Every row gives one point. The ring and each string are closed loops that go straight from each point to the next, and from the last back to the first. Before rounding, they use only three directions, however many columns there are. How many times does the string pass through the ring? Passing back the other way cancels.
In the rows, zero is written as 128.

Ring:
[[154  98 134]
 [138 121 105]
 [102 149  96]
 [ 73 155 111]
 [ 73 136 135]
 [103 107 158]
 [136  93 159]]
String:
[[139 101 116]
 [134 117 134]
 [160 114 149]
 [170  96 141]
 [168  74 115]
 [148  94 113]
 [129 104 108]
 [135 106  92]
 [118 122 114]
 [124 142 121]
 [121 154  96]
 [109 148  77]
 [104 130  79]
 [110 124 104]
 [120 134 118]
 [137 137 112]
 [158 110  87]
 [149  97 101]]
Times through: 3
String (19 x 3):
[[ 61 133 119]
 [ 44 129 132]
 [ 83 114 129]
 [106 124 137]
 [113 133 157]
 [103 116 175]
 [106 119 170]
 [ 95 108 168]
 [ 81 103 153]
 [ 85 108 127]
 [ 99 125 133]
 [ 85 149 149]
 [ 52 162 134]
 [ 39 151 102]
 [ 73 130 103]
 [ 97 126 118]
 [ 94 148 131]
 [ 60 164 120]
 [ 47 156 118]]
Times through: 3

Ring:
[[165 213 141  96]
 [162 206 125 130]
 [143 171 115 152]
 [117 137 119 153]
 [102 109 132 126]
 [109 108 137 103]
 [134 135 142  79]
 [154 178 145  76]]
String, 6 rows:
[[139 164 127 126]
 [129 205 140 145]
 [172 243 130 133]
 [178 204 129  96]
 [159 172 126 106]
 [164 160 110 122]]
Times through: 1
String:
[[125 181 137 138]
 [138 160 127 123]
 [151 155 110 138]
 [138 170 127 131]
 [124 195 137 150]
 [125 152 108 179]
 [112 122 108 173]
 [ 92 139 136 154]
 [106 148 141 131]
 [130 146 129 119]
 [121  97 113 129]
 [ 99  89 119 142]
 [127 116 114 133]
 [126 157 133 126]
 [112 176 139 148]]
Times through: 0

Ring:
[[162 112 119 119 159  90 105 155]
 [142 146 102 130 141  84 111 162]
 [113 167 103 134 116  96 108 163]
 [ 82 167 121 131  97 124 100 153]
 [ 67 142 145 123 105 151  96 132]
 [ 72 115 159 117 125 161  96 116]
 [ 96  86 167 109 150 158  96 110]
 [137  71 161 105 165 137  94 123]
 [158  80 146 108 166 115  96 138]]
String (24 x 8):
[[ 97 194  97 138  84  98 103 177]
 [ 93 186 115 130  62 115  86 183]
 [101 151 131 123  94 125  89 162]
 [103 133 129 125 136 122 107 136]
 [ 75 158 118 134 130 124 117 129]
 [ 60 180 121 134  87 133 102 149]
 [ 65 189 132 127  37 141  76 179]
 [ 81 173 129 127  66 132  84 170]
 [ 94 167 128 125  71 126  84 173]
 [104 145 126 125 116 119 100 151]
 [ 98 151 111 134 144 109 119 135]
 [100 177  88 143 140  89 128 146]
 [127 181  88 138 112  78 110 178]
 [145 168  95 131 109  77 101 186]
 [140 141 116 124 121  97  97 169]
 [120 129 121 126 150 109 112 138]
 [130 139  97 135 177  85 130 134]
 [160 147  85 135 166  62 124 161]
 [175 148  93 128 133  63 104 187]
 [153 142 110 124 123  86  97 177]
 [126 131 125 122 131 110 101 152]
 [114 130 124 125 147 114 110 136]
 [112 165  92 140 150  87 127 144]
 [101 180  87 143 136  87 127 150]]
Times through: 4
String, 20 rows:
[[ 88 194 104 137  75 107  98 177]
 [ 97 182 117 129  62 115  84 185]
 [102 172 119 128  77 115  88 177]
 [100 193 103 135  72 102  95 185]
 [103 193  87 142 108  86 115 169]
 [106 158  96 139 158  93 130 135]
 [121 140 114 128 142 103 111 146]
 [131 132 122 123 134 105 102 154]
 [129 127 121 124 147 105 108 145]
 [134 124 115 126 163  98 115 139]
 [136 119 129 119 140 110 100 150]
 [174 111 128 113 130  94  86 176]
 [186 113 111 118 155  74 101 172]
 [167 125 101 126 170  73 116 157]
 [131 133 102 133 178  88 129 133]
 [121 134 114 129 157 102 117 137]
 [119 148 102 134 156  93 123 141]
 [115 139 120 126 135 110 107 145]
 [116 159 116 127  98 107  94 171]
 [104 192 107 132  61 103  87 192]]
Times through: 2

Ring:
[[126 125 113 167 124 160 137  87 113]
 [117 143 127 153 131 163 138 124 115]
 [112 152 129 139 140 158 138 148 123]
 [112 147 114 128 150 145 138 150 138]
 [119 134 103 130 148 133 133 133 145]
 [125 126 100 136 143 129 128 118 144]
 [132 116 100 153 131 134 127  90 133]
 [130 117 106 167 124 152 134  77 118]]
String:
[[121 135 118 151 133 152 134 117 122]
 [121 149 140 142 130 146 119 152 123]
 [113 151 135 154 131 172 141 133 109]
 [110 141 112 158 138 179 159 105 110]
 [113 140 111 150 140 166 151 114 120]
 [120 149 135 133 136 138 118 159 132]
 [119 146 128 135 138 142 125 150 132]
 [112 138 103 142 147 159 152 118 129]
 [105 143  94 133 158 160 161 126 135]
 [112 156 125 116 152 135 127 179 145]
 [118 155 136 117 145 126 112 185 145]
 [121 135 112 141 140 143 133 125 133]
 [118 120  79 145 149 148 154  87 138]
 [120 112  68 144 152 141 154  77 144]
 [123 126  99 143 141 139 135 108 137]
 [125 141 128 132 136 127 112 152 139]
 [132 131 119 132 135 115 105 141 146]
 [135 102  82 157 133 130 131  65 138]
 [135 120 112 148 128 124 113 109 136]
 [128 134 124 142 131 133 116 132 132]
 [125 119  97 159 133 151 141  81 124]
 [132  91  70 189 123 167 160   7 110]
 [134  98  87 190 117 167 150  23 105]
 [131 120 116 173 117 157 131  79 109]
 [126 107  91 191 119 182 161  28  97]
 [122 124 104 165 130 164 147  82 114]]
Times through: 0

Ring (8 x 11):
[[143 130 126 118 131 149 121 125 139 138 141]
 [142 154  97  72 135 152 118 117 193 157 153]
 [132 162  92  56 134 149 120 112 208 159 155]
 [117 160 105  66 127 138 129 114 186 149 148]
 [108 141 142 116 116 123 141 127 115 124 132]
 [106 115 172 160 112 122 144 132  63 106 119]
 [109 100 183 177 115 128 141 129  49 101 114]
 [123 101 170 168 122 139 133 127  71 111 120]]
String (22 x 11):
[[100  74 204 198 118 137 141 117  30  92 103]
 [120 113 158 147 123 138 133 123  93 118 125]
 [131 122 149 144 122 136 131 132  98 122 131]
 [142 115 150 154 125 142 127 134  92 122 131]
 [149 113 140 142 132 153 120 126 115 131 135]
 [134 126 131 115 131 150 123 118 140 137 138]
 [128 134 130 111 127 142 127 121 139 135 138]
 [145 150 108  94 130 144 122 128 162 147 149]
 [152 167  77  51 139 156 113 117 222 168 162]
 [142 171  73  35 140 157 113 108 240 172 163]
 [138 170  85  52 133 146 120 117 211 162 158]
 [128 143 125 105 124 137 129 125 142 137 141]
 [114 145 118  80 129 143 129 108 173 144 142]
 [108 156 111  65 127 139 131 107 186 147 145]
 [121 142 129 106 123 134 132 124 138 134 138]
 [123 150 127 107 118 126 135 133 130 133 140]
 [105 145 145 119 112 116 144 132 106 121 131]
 [ 95 125 167 142 110 117 148 127  78 109 120]
 [106 120 159 138 118 130 139 121  95 116 124]
 [119 127 150 136 119 130 136 129  99 120 129]
 [115 112 175 172 112 122 143 139  51 104 119]
 [ 98  76 212 211 112 126 147 127   7  84 100]]
Times through: 3

Ring:
[[168 120 147 141 127  75 159 104 180 144 101 134  77 119]
 [170 126 143 120 134  85 161  99 182 142 108 134  83 121]
 [168 136 130 108 146 109 145 104 167 121 135 127 111 136]
 [163 146 112 110 160 139 118 116 141  89 171 115 150 156]
 [153 144 100 118 162 161  94 134 117  69 192 110 179 161]
 [144 131 100 125 150 162  92 147 111  76 183 117 177 147]
 [141 121 107 132 138 150  99 149 117  91 166 123 162 134]
 [150 113 127 149 126 110 125 135 144 118 129 130 119 121]
 [159 116 139 152 125  88 142 120 162 131 113 131  96 120]]
String:
[[172 132 139 154 140  83 142 105 167 118 124 121  97 141]
 [155 116 131 127 127 107 140 123 158 131 120 135 107 116]
 [157 122 129 135 134 109 133 122 153 119 131 128 116 127]
 [143 100 131 122 114 112 141 135 155 145 109 145 104  95]
 [140 100 126 140 114 118 126 145 141 130 120 139 118 103]
 [145 122 112 163 138 135  95 149 116  84 164 117 157 142]
 [144 129 103 153 146 152  85 152 106  70 182 112 176 151]
 [133 117  98 124 138 168  89 160 105  85 175 125 178 130]
 [145 145  86 143 166 180  64 155  87  39 219 100 212 176]
 [157 150 100 144 166 154  85 135 110  55 200 101 183 175]
 [155 132 114 128 147 135 112 130 134  93 162 119 148 144]
 [159 150 102 143 166 150  89 132 115  58 196 102 178 174]
 [144 120 112 113 136 145 115 140 131 106 153 130 148 124]
 [136 114 106 109 132 157 108 151 122 105 157 133 158 118]
 [135 128  91 138 149 177  72 164  91  61 198 113 199 151]
 [149 137 102 162 154 150  80 148 104  59 191 105 181 165]
 [153 130 114 160 144 129 101 138 123  83 165 114 152 150]
 [151 118 124 168 131 111 113 138 134 102 141 122 130 134]
 [169 137 130 175 146  96 119 117 146  93 147 111 122 157]
 [157 121 130 136 132 106 134 122 154 121 128 129 113 125]
 [152 101 143 126 111  89 158 122 173 159  91 147  80  92]
 [174 119 155 157 124  56 166  98 189 149  89 133  61 119]
 [161 105 151 127 112  72 171 108 188 168  79 148  62  94]
 [157 106 145 119 115  85 164 113 180 161  89 147  75  95]
 [171 112 159 138 116  54 179  96 200 169  73 144  48 102]
 [186 139 153 170 141  53 158  87 186 126 109 118  72 148]]
Times through: 3
